Rows are points. Any point is a mix of the corners, with weights that add up to 1. It lies inside the corners' shape when no weight is negative. Is each point inside? If not, which corners have a negative weight?

Corners:
(1): [ 11 -55  22]
(2): [-19 -43 -62]
(3): [43 72 -2]
(4): [-38  75 -49]
Points:
[-28 -21 -37] => outside (3)
[ 7 -1 10] => outside (2)
[  5 -32   1] => inside
[34 34 -7] => outside (4)

Corners:
(1): [ 35 -26  30  22 -19   7  59 -28  20]
(2): [-45   7   3  -1  18  27  61  79  -1]
(3): [ 57  34  -4 -40  68  40  80  46  23]
(4): [ 36  -5  43 -12 -71  17 -53 -25 -19]
(5): [ 73 -48  28  44  20  64 -17 -29 -15]
(6): [ -9  10  14 -61  -3 -83  53  68 -58]
(7): [ -76   30  -27  -44   -5 -112  -18   12  -50]
(8): [ 70 -60   9  30 -16  17 -26  -9  50]
(9): [-39  36  77  -3  47  12  61  81  -2]
(10): [  3 -63  71 -25 -44  31 -24 -41   5]
Points:
[ 29 -21  -2  17 -22 -11 -21  -4 -10] => outside (3, 9, 10)
[ -2 -15  26  -8  16  -3  37  31  -3] => outside (4)
[106 -62  27  12 -30  37 -15 -52  13] => outside (2, 7, 9)
[-34 -22 -32 -38   6 -59  -4  14 -27] => outside (1, 4, 9)
[ 16  -9  13 -12   0 -16  27  15  -2] => inside
[ 19  -6  13 -15   9   6  12  22   5] => outside (1)
[ 41 -52  28  18 -58  29 -49 -49   8] => outside (3, 6, 9)
[-34  -1  27 -30  17   0  36  57  -2] => outside (1, 4, 5)
[  2 -16   6 -19 -29 -17   8   0  -3] => outside (5, 9)

Corners:
(1): [-54  25 -55  10  65 -33 -57  32  45  -7  33  48 -24   7  26  -8 -54 -45]
(2): [-50   2 -11 -11  18  38 -24  19  23   4  -4 -46  35 -69   1 -35  34 -38]
(3): [  20  -53  -31   39   32  -25  -20   83  -11  -40   10  -35  -27  -78
 -101  -31   23  -28]
(4): [-90 -41 -37 -57  12  52 -16 -11  22  21   2 -48 -10 -48  12  84 -71 -64]
(5): [  5  16  57  24   6 -12 -66 -24 -14 -10 -37 -38 -57  49  69  21  31  42]
(6): [ -6  26 -20 -43 -32  -1 -13 -27  -8   6  59  18  19   5 -47 -25 -26  99]
(7): [-48  30  17 -31  -7 -12 -56 105   9  44  -2 -27 -27  56  15  15 -27 -12]
(8): [  3  28   6  64  28  67  43  15 -63 -30 -13 -34 -44 -64  75  25  51 -51]
(9): [-40 -62  27  40 -53 -15  36 -11 -30  65 -17  -4 -35 -14  34  35  38 -61]
(10): [ 48 -25 -52  59 -12 -52   1  21  21 -55  -1 -29  14   5   2  -6  -6  -3]
(11): [ 40  62 -54 -12 -42 -26 -56 -29 -46  16  23 -87 -27 -48   7 -26  19 -66]
(12): [-38  91  86  17  23   5  10  62  62 -66  64  10  64 -54   0  52   4  58]
(13): [ 64  11 -20   9   7  59 -39  29  -1  30 -54  31 -24  59 -26  50  35  17]
(14): [ 16 -22  13   3  36 -21   6  44  52  15   9  17  24 -73  19 -13 -20 -10]
(15): [ 16 -15 -49   4 -13   0 -25  42 -48 -35  -8  23   3 -50   7  53  40 -26]
(16): [ 23   6 -16  38  -6  12 -72  58  53 -37  67  16  19 -33 -20  23 -24  25]
(17): [-24  32  78  29  70  41 -28  20   5 -48  36  26  85  26   6  35 -40  29]
(18): [-31   6 -40  -4  37 -18 -62  -3 -70  91 -21 -52 -41  78  20  31  18  12]
(19): [-35  16  41 109  27   1   1  60 -44 -17 -27 -12  21 -68 -16  -6   6  25]
Points:
[-23  13   2  11  10   4 -24  25  -4 -10  20 -19  -3 -42  17  16   0 -15] => outside (10, 13)
[-45 -59 -37  32  34  10 -27 -16 -24  -8  -5 -11 -16 -18  12  16  -9 -25] => outside (7, 11, 12, 13, 14)
[ -7   1  -2   0  15   6 -19  20  -3   7  11   0 -24 -15  22  28  -1 -19] => outside (2, 10, 19)
[ -1   3 -21   8  -2 -11 -36  36  16  -8  25  -4  17 -20 -22   9 -14   2] => outside (5, 8)

Corners:
(1): [  -8   -9   35   39   12  -27   -9   28   18   -4  -10   15   -4  -33
   27  -10  -19   28   23 -103]
(2): [ 15  13 -26  -2 -33  14  14 -25 -16 -14  -3  13 -11  27  -2 -29  33  14
  -7  -1]
(3): [ 18  21  10  21  86 -34  11   3  -8 -43   6 -23 -21  19 -28  20  -2 -39
  32  22]
(4): [ -4  -7  11 -19 -31 -18  17   4  12 -49  -5  -1  20  -3   2  21  22  29
  11  21]
(5): [-24  38  -2  33   6  12  17  19   1  12  19  20 -32  -4   6 -22 -30  18
 -22  31]
(6): [  0 -20  -4  26 -15  30   2  10  36  -7 -13   5  32  44 -18   6 -10  -8
   2  35]
(7): [-18 -51  24   4  -3  13 -50 -14  13  13  74  13 121  49  -4  37 -22  26
  18  -6]
(8): [-38  33 -64 -12  -8  16  22 -15   7  18 -26 -21  23  39   7 -13  41  -7
  11  41]
(9): [-24  25 -21  53  94 -23   6  15  30  24 -22  12 -24  18  35 -83 -30  14
 -11  10]
(10): [ 39 -25 -12  -1  -8 -40  -8  13 -26  16  32 -26  19 -34 -14   6  52 -29
 -17  15]
(11): [-35  44  20  41  57  13  -1   8  70  13 -30 -21 -20  56  11 -10   6  19
 -36  27]
(12): [-11   0   0   9 -31 -27 -19  14 -14  -2  15  17 -19 -16  18   9  27  21
  79  11]
(13): [-23  -5  35   7 -42  12  25  -2  -5  10 -21   7 -23 -23 -10 -15 -25 -17
  -2  14]
(14): [-15 -71   9  40  44  18 -15   3  23  23  26   1 -13  -5   3  -4   7  17
 -10  -1]
(15): [ 23  38 -45  22   0  -5 -12 -68   9  11 -17  17  -8 -19  18   1 -16  17
 -27 -11]
(16): [ 10 -28  -2  16 -25  14   6   6 -10 -20  14 -61  12  -6  17  23 -25  19
  -8  52]
(17): [ 11 -15  20  -6  37  -9 -12  16 -30  29   7  41  -8  -9  23  22 -17  24
  16 -30]
(18): [ 27 -23  19  -4 -19 -99  35  10 -51  18  59  21  -3 -39 -14  37 -19  19
  50  25]
(19): [-31  14  19  10   3  12 -11  20  36 -84 -45   1 -19  78  16  19  -9 -41
 -29  12]
(20): [-25  37  30  24 -32 -24 -32  12 -17 -32 -33  29 -28   1 -39   8 -22  23
  -8 -37]
(21): [ 27  33 -32 -60 -16   5  15  14   2  10  -7  -6 -32 -16  -7   6 -19 -20
  30  42]
Points:
[ -8   3   2   9 -10  -3  -1   5   3   1  -1   4  -3   1   3   0  -5  12
   2   7] => outside (3)
[  1   5   8   2  -5 -16  -6   1   1 -15   0   3   3  11   2  12  -1   8
  16  17] => outside (1, 5, 8, 14)
[ -5  -1   8  22   3  -4  -7   4  11   2   2   8  -3   7   9  -3 -14  13
  -5  -3] => outside (3, 4, 8)
[ -1   6 -26   5  10   3   0  -4   9 -16   6 -12  15  22   2  -1  10  -7
  16  24] => outside (11, 13, 17, 18, 20)
[-19  11  -9   6  -8  -3   9   1  15   0  -4   0  -1  10   4  -3 -12  12
   1  41] => outside (1, 2, 3, 10, 17)
